Each row is a point. Any point is a mix of the corners, with weights that add up to 1. It lies inside the corners' shape when no weight is negative. Say inside or outside, and name the corners with a negative weight.

Corners:
(1): [-0.64 -0.84 -0.42]
(2): [-0.14  0.52  0.40]
(3): [ 0.05 -0.22 -0.01]
(4): [ 0.58  0.45 -0.71]
Points:
[ 0.14  0.42 -0.10] => inside
[ 0.22 -0.15 -0.66] => outside (2)
[-0.39 -0.45 -0.31] => inside
[-0.26 -0.40 -0.18] => inside
[ 0.05 -0.17 -0.05] => inside

Corners:
(1): [ 0.27  0.28 -0.37 -0.37 -0.15  1.37  0.13  0.58 -0.44]
(2): [ 0.12  0.08 -1.33 -0.05 -0.29 -0.32  0.09 -0.15  0.45]
(3): [ 0.40 -0.63  0.46 -0.71 -0.21  1.08  0.27 -0.21 -0.36]
(4): [ 0.35  0.17  0.39  0.36  0.07  0.18 -0.05 -0.23 -0.40]
(5): [ 0.18 -0.57  0.51 -0.34  0.12 -0.34  0.40  1.51  0.15]
(6): [-0.19  0.31 -0.06 -0.25  0.12 -0.48 -0.03  0.04 -0.38]
(7): [ 0.23  0.20 -0.48 -0.14  0.32 -0.50 -0.99 -0.20  0.73]
(8): [-0.28  0.32  0.32 -0.04 -0.64 -0.30  0.12 -0.31  0.07]
(9): [-0.18  0.01 -0.53  0.22 -0.12 -0.22 -1.07  0.04 -0.02]
(10): [-1.18 -0.30  0.31 -0.08 -0.15 -0.22  0.78 -0.26  0.37]
Points:
[-0.36 -0.11  0.03 -0.12 -0.17 -0.13  0.29  0.06  0.17] => inside
[ 0.05 -0.13 -0.06 -0.18 -0.08  0.16 -0.29 -0.05 -0.05] => inside
[ 0.04 -0.18 -0.02 -0.16  0.07 -0.07  0.00  0.41  0.10] => outside (8)
[-0.07 -0.47  0.16 -0.20 -0.19 -0.50  0.40  0.19  0.56] => outside (1, 6, 9)
[ 0.13  0.11  0.08 -0.01  0.03  0.05 -0.09 -0.06 -0.18] => inside

Corners:
(1): [ 0.54 -0.61  0.36  0.32  0.45  0.51  0.95  0.39 -0.47  0.07 -0.41 -0.37
 -0.52  0.08]
(2): [-0.32 -0.13  0.67 -0.18 -0.17 -0.51 -0.07 -0.21  0.28 -0.64 -0.11  0.02
 -0.65  0.09]
(3): [-0.51 -0.05  0.10 -0.77  0.22 -0.36 -0.30  0.26 -0.18 -0.28 -0.30  0.39
 -0.44 -0.86]
(4): [-0.03 -0.33 -0.17  0.06  0.13 -0.35 -0.08  0.40 -0.21  0.27 -0.37 -0.62
  0.25  0.22]
(5): [-0.62 -0.17 -0.09  0.45  0.46 -0.40  0.14 -0.13  0.70  0.29 -0.10  0.50
 -0.51 -0.39]
(6): [ 0.14  0.41  0.71  0.55  0.04  0.29  0.18  0.08 -0.25 -0.20 -0.36 -0.24
  0.61 -0.29]
(7): [-0.44  2.35 -0.26 -0.21  0.08  0.00 -0.02 -0.04 -0.40 -0.28 -0.06  0.30
 -0.17 -0.03]
(8): [-0.11 -0.34 -0.06  0.44  0.30 -0.54 -0.09 -0.75 -0.54  0.08 -0.17  0.60
 -0.40 -0.14]
(9): [-0.06 -0.56  0.87  0.00  0.11  0.72 -0.09  0.15  0.02  0.10  0.08  0.31
 -0.21  0.56]
(10): [ 0.08 -0.28 -0.30  0.38  0.05  0.29  0.06 -0.20  0.39 -0.72 -0.15  0.44
 -0.29 -0.33]
(11): [ 2.94 -0.52  0.78  0.35  0.30 -0.38  0.12  0.41  0.58 -0.37 -0.04  0.34
 -0.05 -0.20]
(12): [-0.05 -0.07 -0.01 -1.28  0.44 -0.15  0.81  0.38  0.05 -0.46  0.20 -0.47
  0.93 -0.29]
(13): [-0.44 -0.66  0.63  0.35  0.45 -0.25  0.01  0.33 -0.15 -0.59 -0.45  0.78
 -0.37  0.61]
(14): [-0.50 -0.16  0.00  0.45 -0.35 -0.44 -0.06  0.33 -0.55  0.02  0.72  0.23
 -0.41  0.19]
(15): [ 0.08 -0.17  0.12 -0.65 -1.23 -0.44  0.33  0.36  0.19 -0.16 -0.25  0.59
 -0.46 -0.03]
Points:
[ 0.10  0.26  0.24 -0.01  0.00  0.02  0.14  0.06 -0.06 -0.17  0.01  0.24
 -0.27 -0.12] => outside (4, 13)
[ 0.02 -0.16  0.22  0.28 -0.13 -0.15 -0.02  0.05 -0.11 -0.08 -0.14  0.40
 -0.49  0.02] => outside (12)
[-0.14  0.21  0.23  0.07  0.14  0.06  0.05  0.07 -0.02 -0.19 -0.10  0.31
 -0.22  0.07] => inside
[-0.06 -0.17  0.13  0.15  0.12 -0.26  0.02 -0.17 -0.10 -0.22 -0.16  0.27
 -0.30 -0.05] => inside
[ 0.37 -0.39  0.31  0.01  0.04 -0.16  0.24  0.13  0.12 -0.20 -0.04  0.23
 -0.39  0.20] => outside (3, 6)
[ 0.63  0.44 -0.01 -0.22 -0.10 -0.25  0.25  0.08 -0.25 -0.47 -0.08 -0.11
  0.08 -0.40] => outside (5, 9, 13)
[-0.78 -0.09  0.07  0.22  0.37  0.04  0.23 -0.12 -0.20 -0.07 -0.15 -0.10
 -0.20  0.08] => outside (3, 11, 15)
[-0.19 -0.08  0.11  0.23 -0.09 -0.27  0.02  0.23 -0.29 -0.06  0.19  0.10
 -0.19  0.06] => inside
[ 0.30 -0.01  0.18 -0.18  0.03 -0.07  0.14  0.11  0.08 -0.15 -0.03  0.09
 -0.08 -0.24] => outside (13)

Corners:
(1): [ 0.64 -0.11 -0.32  0.14 -0.72 -0.49  0.13 -0.21 -0.11 -0.21  0.13  0.16
  0.13 -0.41 -0.30 -0.60  0.74  0.51 -0.21 -0.48]
(2): [-0.51 -0.73 -0.08  0.23  0.64 -0.78 -0.57 -0.26 -0.25  0.49  0.23  0.05
  0.22 -0.29 -0.51  0.49  0.14 -1.29 -0.18 -0.06]
(3): [-0.76 -0.02  0.04  0.13  1.13  0.01  0.42 -0.25 -0.13 -0.42  0.23  0.78
 -0.32  0.30 -0.88 -0.11  0.36 -0.30 -0.04  0.07]
(4): [ 0.23 -0.36 -0.23  1.06  0.61 -0.24 -0.34 -0.17 -0.22  0.04 -0.23  0.28
 -0.37  0.00 -0.10 -0.36  0.32 -0.52 -0.08 -0.57]
(5): [ 0.19 -0.91  0.14  0.42 -1.67  0.01 -0.09 -0.53 -0.77 -0.46  0.41 -0.05
  0.70  0.24 -0.13 -0.35  0.29  0.05  0.19 -0.04]
(6): [ 0.09 -0.31  0.20 -0.08  0.14 -0.20  0.31 -0.96 -0.11 -0.57  0.22  0.63
  0.81  0.27 -0.08  0.69  0.08  0.34  0.56  0.33]
(7): [-0.61 -0.78 -0.22  0.00 -0.55 -0.46  0.34 -1.21 -0.28  0.18  0.70  0.54
  0.19  0.33  0.40 -0.08  0.02 -0.04 -0.26  0.10]
(8): [-0.72 -0.23 -0.11  0.05  0.51 -0.33 -0.08 -0.10  0.02  0.01 -0.04  0.24
  0.31 -0.08  0.29 -0.25  0.24 -0.60  0.32  1.29]
(9): [-0.67  0.19 -0.32  0.01 -0.08  0.05 -0.28  0.01 -0.10  0.00 -0.57 -0.89
  0.06 -0.49 -0.07  0.06  0.01  0.19 -0.20  0.28]
(10): [ 0.17 -0.07 -0.07 -0.16 -0.31  0.58  0.15  0.42  0.39 -0.15 -0.50 -0.35
 -0.33 -0.13  0.11 -0.04 -0.32  0.02  0.42 -0.05]
(11): [ 0.09  0.42 -0.13  0.25  0.33 -0.04 -0.68  0.19 -0.26 -0.02 -0.51 -0.03
  0.25  0.17  0.25 -0.35 -1.11 -0.61 -0.56  0.77]
(12): [-0.18 -0.80 -0.40  0.17 -0.94 -0.22 -0.80  0.04 -0.73 -0.28 -0.57  1.01
 -0.51  0.27 -0.20 -0.05  0.46  0.32  0.67 -0.20]
(13): [ 0.11  0.18 -0.23  1.09  0.27 -0.13  0.42 -0.29 -0.67  0.44  0.33  0.72
 -0.05 -0.10  0.08  0.21  0.41  0.45  0.03  0.74]
(14): [-0.37  0.44  0.32 -0.18  0.21 -0.43  0.03 -0.08  0.37  0.10 -0.07 -0.64
 -0.57  0.03 -0.06 -0.41  0.48  0.67  0.69  0.33]
(15): [-0.19 -0.46  0.54 -0.08  1.03  0.46  0.04  0.19 -0.13  0.38 -0.19 -0.36
 -0.24 -0.38  0.37 -0.25 -0.08  0.50 -0.30  1.66]
(16): [ 0.11  0.32  0.14 -0.46  0.44 -0.01 -0.38 -0.57 -0.50 -0.04  0.61  0.06
  0.44 -0.73  0.75 -0.17 -0.41 -0.25  0.14 -0.17]
(17): [ 0.34 -0.75 -0.19 -0.40  0.11 -0.18  0.38  0.41 -0.61 -0.11 -0.65 -0.07
  0.00 -0.18  0.43 -0.27 -0.27  0.94  0.74 -0.31]
(18): [-0.35 -0.11 -0.72 -0.77  0.70  0.07 -0.33 -0.02 -0.55 -0.48  0.33 -0.03
  0.05  0.67  0.10 -0.47  0.40  0.25  0.01 -0.02]
(19): [ 0.25  0.29  0.50  0.65  0.50 -0.05  0.21  0.51  0.16  0.02  0.67  0.48
  0.42 -0.43  0.85  0.09  0.27  0.65 -0.21 -1.04]
(20): [-0.40  0.24  0.50 -0.50  0.02 -0.03  0.10  0.36 -0.15  0.56 -0.64 -0.35
  0.40 -0.18  0.18 -0.10  0.63 -0.19  0.20 -0.29]
(21): [-0.20 -0.22  0.16  0.35 -0.59  0.64  0.19 -0.32  0.17  0.63  0.10  0.50
  0.49 -0.17  0.16 -0.23  0.10  1.03  0.19  0.05]
Points:
[-0.07 -0.05  0.01 -0.07  0.11  0.02 -0.08  0.06 -0.18 -0.04 -0.09 -0.07
  0.15 -0.21  0.03 -0.15  0.15  0.20  0.15  0.17] => outside (4, 7)
[-0.32  0.34 -0.17 -0.04  0.05 -0.23 -0.32  0.09 -0.18 -0.14 -0.06 -0.16
  0.03 -0.04 -0.18 -0.21  0.18 -0.27 -0.02 -0.04] => outside (4, 6, 7, 15, 17, 21)
[-0.12 -0.31  0.02  0.04 -0.12 -0.01 -0.08 -0.13 -0.22  0.06 -0.01  0.10
  0.10 -0.11  0.27 -0.03  0.21  0.22  0.32 -0.06] => outside (1, 3, 11)
[ 0.01 -0.26 -0.01  0.06 -0.05 -0.16 -0.13 -0.17 -0.26  0.05 -0.06  0.04
  0.22 -0.13  0.17 -0.03  0.07  0.13  0.14  0.17] => outside (3)
[-0.19 -0.17 -0.11  0.08 -0.20 -0.24  0.08 -0.29 -0.14 -0.06  0.16  0.12
  0.13 -0.08  0.02 -0.06  0.40  0.21  0.24 -0.29] => outside (11, 15)

Corners:
(1): [-0.59  0.03 -0.10 -1.00 -0.18  0.18 -0.51  0.26 -0.27  0.34  0.26 -0.15
 -0.20  0.28 -0.21 -0.46  0.15 -0.73  0.65 -0.29]
(2): [-0.44 -0.73 -0.37  0.52 -0.49 -0.15  0.60  0.34 -0.11 -0.21  0.00 -0.02
 -0.52  0.09 -0.08  0.47 -0.02 -0.39  0.33  0.93]
(3): [ 0.24 -0.59  0.25 -0.10  0.39  0.22 -0.55  0.25 -0.40 -0.42 -0.06 -0.33
 -0.37  0.14 -0.18  0.08  0.76 -0.10 -0.10 -0.64]
(4): [ 0.12  0.00 -0.13  0.19 -0.43  0.52  0.12 -0.31 -0.10 -0.19  0.20  0.28
  0.16  0.53 -0.67  0.42 -0.46  0.17 -0.35  0.79]
(5): [ 0.24 -0.48 -0.41  0.46 -0.51  0.60 -0.38 -0.65  0.59  0.56 -0.31  0.87
  0.00 -0.57  0.19 -1.04  0.10 -0.33  0.12 -0.72]
(6): [ 0.20 -0.16 -0.69  0.42 -0.43 -0.27 -0.38 -0.01  0.49  0.07 -0.12 -0.49
 -0.36  0.53  0.53  0.64 -0.01  0.00  0.27  0.25]
(7): [-0.11  0.15 -0.43  0.14 -0.38  0.46 -0.28 -0.28  0.36  0.14 -0.19  1.13
  0.15  0.03 -0.12 -0.21 -0.21  0.53  0.36 -0.79]
(8): [ 0.27 -0.12  0.17 -0.86  0.30  0.49  0.30 -0.50 -0.44  0.53  0.83 -0.26
  0.36  0.15 -0.12  0.16  0.27  0.17  0.05  0.33]
(9): [-0.16  0.66 -0.14  0.11 -0.03  0.25 -0.42 -0.60  0.52  0.47 -0.39 -0.22
 -0.07  0.47  0.11  0.22  0.29 -0.09 -0.69 -0.41]
(10): [-0.11 -0.42  0.15 -0.27 -0.58 -1.13  0.18  0.06  0.52 -0.06  0.29 -0.91
 -0.01  0.26 -0.15  0.99 -0.41  0.03  0.55  0.99]
(11): [ 0.44 -1.11  0.04  0.15  0.22  0.06  0.18 -0.10  0.45  0.46  0.20 -0.25
 -0.14  0.39 -0.22  0.52 -0.39  0.16  0.35  0.67]
(12): [-0.28 -0.21 -0.17 -0.31 -0.23  0.12  0.27  0.42  0.39 -0.89 -0.22 -0.16
  0.65  0.04  0.45  0.25 -0.13 -0.50  0.47  0.42]
(13): [ 0.33  0.68 -1.48  0.57 -0.22 -0.04  0.25 -0.54  0.70  0.42 -0.21  0.36
 -0.36 -0.62  0.25 -1.03 -0.06  0.08  0.12 -0.64]
(14): [-0.01 -0.68 -0.12 -0.15  0.15 -0.12 -0.19  0.41 -0.12  0.25 -0.28 -0.43
  0.00  0.46  0.00  0.39  0.30 -0.15 -0.51  0.13]
(15): [-0.06 -0.63 -0.31 -0.20 -0.99 -0.32  0.99  0.08  0.54 -0.35 -0.58 -0.95
  0.32  0.75  0.29  0.26  0.15 -0.56  0.55  0.93]
(16): [-0.05 -0.84 -0.51 -0.47 -0.02  0.00  0.80 -0.34  0.19 -0.19  0.22  0.18
  0.13  0.40  0.30 -0.66  0.25 -0.47  0.07  0.00]
(17): [-0.20  0.18  0.01 -0.14 -0.04  0.37 -0.25 -0.29 -0.06 -0.37  0.09 -0.54
 -0.04 -0.60  0.50  0.64 -0.65  0.22 -0.26 -0.19]
(18): [ 0.59 -0.08 -0.13  0.39 -0.20 -0.58  0.04  0.17  0.69 -0.02 -0.51  0.20
 -0.52  0.15  0.56  0.19 -0.39  0.28  0.39  0.17]
(19): [-0.15  0.22 -1.20  0.50  0.29 -1.00  0.41  0.20 -0.38 -0.27 -0.70  0.09
  0.08  0.00 -0.16  0.37 -0.56 -0.39  0.97 -0.50]
(20): [ 0.30  0.21 -0.05  0.62 -0.53  0.33  0.46  0.37  0.47  0.05  0.29 -0.33
  0.02  0.20 -0.27 -0.54  0.17 -0.55 -0.26 -1.03]
(21): [-0.10  0.14 -0.08  0.42  0.18  0.57 -0.22 -0.48 -0.27  0.23  0.09  0.21
  0.30  0.55 -0.33 -0.71  0.26  0.45 -0.54 -0.70]
Points:
[ 0.09 -0.39 -0.31 -0.24 -0.16 -0.07 -0.05 -0.01  0.16  0.05 -0.02 -0.16
 -0.04  0.15  0.13  0.15 -0.07 -0.13  0.36  0.16] => outside (2, 9, 20, 21)
[-0.06 -0.18 -0.26 -0.05 -0.12  0.08  0.03 -0.16  0.10  0.02 -0.11  0.06
  0.02  0.08  0.01  0.06 -0.13 -0.03  0.15  0.03] => outside (6, 20)
[ 0.03  0.18 -0.56  0.30 -0.13 -0.26  0.22 -0.07  0.22  0.04 -0.22  0.05
 -0.17  0.25 -0.20 -0.20 -0.02 -0.11  0.29 -0.36] => outside (5, 6, 8, 12, 14, 17)
[-0.04  0.01 -0.12 -0.02 -0.09  0.02  0.02  0.04  0.17 -0.06 -0.12 -0.15
  0.06  0.17 -0.02  0.26 -0.13 -0.06  0.13  0.07] => outside (5, 6, 16)

Corners:
(1): [-0.42 -0.32  0.12 -0.11  0.45 -0.58  0.22  0.18  0.29  0.14 -0.78  0.09
  0.41 -0.50  0.18 -0.25  0.53  0.12  0.17  0.44]
(2): [-0.46  0.01 -0.52  0.28  0.05  0.59  0.27  0.26 -0.09 -0.37  0.07 -0.68
  0.36 -0.72  0.25 -0.10  0.35  0.21  0.10 -0.05]
(3): [-0.16 -0.06  0.38  0.32  0.12 -0.13 -0.02  0.22  0.08  0.81  0.65 -0.18
 -0.10 -0.21 -0.22  0.31  0.08  0.49 -0.21  0.03]
(4): [-0.55 -0.53  0.62 -0.06  0.53 -0.38 -0.34  0.44 -0.03  0.24  0.38 -0.07
  0.66 -0.15 -0.30  0.00 -0.33 -0.54  0.02  0.10]
(5): [ 0.39  0.80 -0.38  0.28  0.05  0.49  0.40 -0.32 -0.04 -0.21  0.13  0.26
 -0.31 -0.07 -0.38  0.03 -0.08  0.28  0.81  0.15]
(6): [ 0.71  0.88 -0.56 -0.64 -0.89  0.70  0.45 -0.45 -0.42 -0.37 -0.03 -0.71
 -0.03 -0.29  0.22 -0.82 -0.16 -0.26 -0.26  0.41]
(7): [ 0.51  0.18  0.22 -0.52 -0.77  0.26 -0.01  0.26  0.24 -0.46 -0.31 -0.41
  0.22  0.28  0.15 -0.32 -0.25  0.04  0.27 -0.54]
(8): [ 0.49  0.51  0.27 -0.54 -0.11  0.05  0.34  0.37  0.34 -0.78  0.16  0.00
 -0.39  0.55  0.10 -0.05 -0.30 -0.27  0.32  0.44]
(9): [-0.42 -0.07 -0.18  0.16  0.41  0.43 -0.35  0.21  0.95  0.55  0.15  0.19
  0.39 -0.36  0.17  0.25  0.11 -0.14 -0.52 -0.03]
(10): [ 0.60  0.75 -0.15 -0.26  0.05  0.66  0.02 -0.54 -0.15 -0.40 -0.36 -1.03
 -0.43 -0.10  0.32 -0.04 -0.11  0.12  0.06 -0.10]
(11): [ 0.06 -0.59  0.65 -0.41 -0.13 -0.09 -0.71  0.23  0.37  0.31  0.08 -0.59
 -0.03 -0.16  0.07 -0.24  0.66 -0.68  0.24  0.31]
(12): [ 0.05 -0.08 -0.79  0.23 -0.28 -0.34 -0.52 -0.17 -0.09 -0.22 -0.07 -0.56
  0.44 -0.66  0.65  0.31  0.24  0.32  0.03 -0.02]
(13): [-0.53 -0.19  0.90 -0.11  0.34 -0.67 -0.50  0.67  0.47 -0.04 -0.40  0.47
  0.11 -0.07 -0.54  0.70  0.63 -0.38 -0.19 -0.28]
(14): [ 0.01 -0.98  0.90 -0.12  0.83 -0.16 -0.19  0.91  0.64  0.34  0.14  0.41
  0.87 -0.72 -0.47  0.45  0.25 -0.50 -0.44  0.15]
(15): [-0.03 -0.43 -0.21 -0.49  0.25 -0.49 -0.28  0.52 -0.29  0.38  0.19 -0.46
  0.68  0.67 -0.46 -0.56  0.15 -0.36 -0.11 -0.07]
(16): [ 0.42  0.39 -0.44 -0.20 -0.86  0.35  0.28 -1.01  0.20 -0.63 -0.23 -1.23
 -0.25  0.04  0.08 -0.05 -0.24  0.26  0.03  0.13]
(17): [ 0.55  0.29 -0.43 -0.82 -0.38 -0.23  0.08 -0.39 -0.03 -0.35 -0.04 -1.00
 -0.67 -0.42  0.20 -0.65 -0.13 -0.07  0.25 -0.31]
(18): [ 0.63 -0.07  0.20  0.89 -0.05  0.77 -0.03 -0.45  0.58 -0.07  0.53 -0.06
 -0.51 -0.15  0.18 -0.18 -0.26  0.09 -0.71 -0.30]
(19): [ 0.74  0.81 -0.42 -0.72 -0.71  0.43  0.50 -1.11 -0.47 -0.54  0.24 -0.68
 -0.24  0.26  0.64 -0.49  0.10  0.21  0.55 -0.24]
(20): [-0.45 -0.69 -0.31  0.91  0.14 -0.08  0.33  0.09 -0.04  0.64 -0.48 -0.41
  0.16 -0.74  0.35  0.89  0.24 -0.43 -0.06 -0.19]
(21): [-0.38  0.20  0.25  0.81  0.47 -0.62  0.23  0.07  0.38  0.62  0.08 -0.62
  0.56 -0.77  0.22  0.35  0.42 -0.31  0.13 -0.16]
Points:
[ 0.08 -0.05  0.11 -0.04  0.00  0.00  0.02  0.07  0.20 -0.04 -0.02 -0.34
  0.07 -0.18  0.07  0.10  0.09 -0.20  0.05  0.07] => inside
[-0.04 -0.04  0.09  0.09  0.12  0.02 -0.01  0.08  0.21  0.12  0.04 -0.24
  0.21 -0.21  0.03  0.08  0.12 -0.09 -0.05  0.03] => outside (17)
[ 0.10 -0.03  0.01  0.08 -0.20  0.14  0.05 -0.14  0.10 -0.10 -0.18 -0.61
  0.05 -0.49  0.03  0.07  0.09 -0.06 -0.04  0.01] => outside (8, 9, 15, 19)
[-0.21 -0.39  0.29  0.03  0.29 -0.22 -0.08  0.41  0.16  0.29  0.16 -0.05
  0.45 -0.16  0.01  0.12  0.28 -0.35 -0.17  0.13] => outside (5, 7, 10, 16, 17)
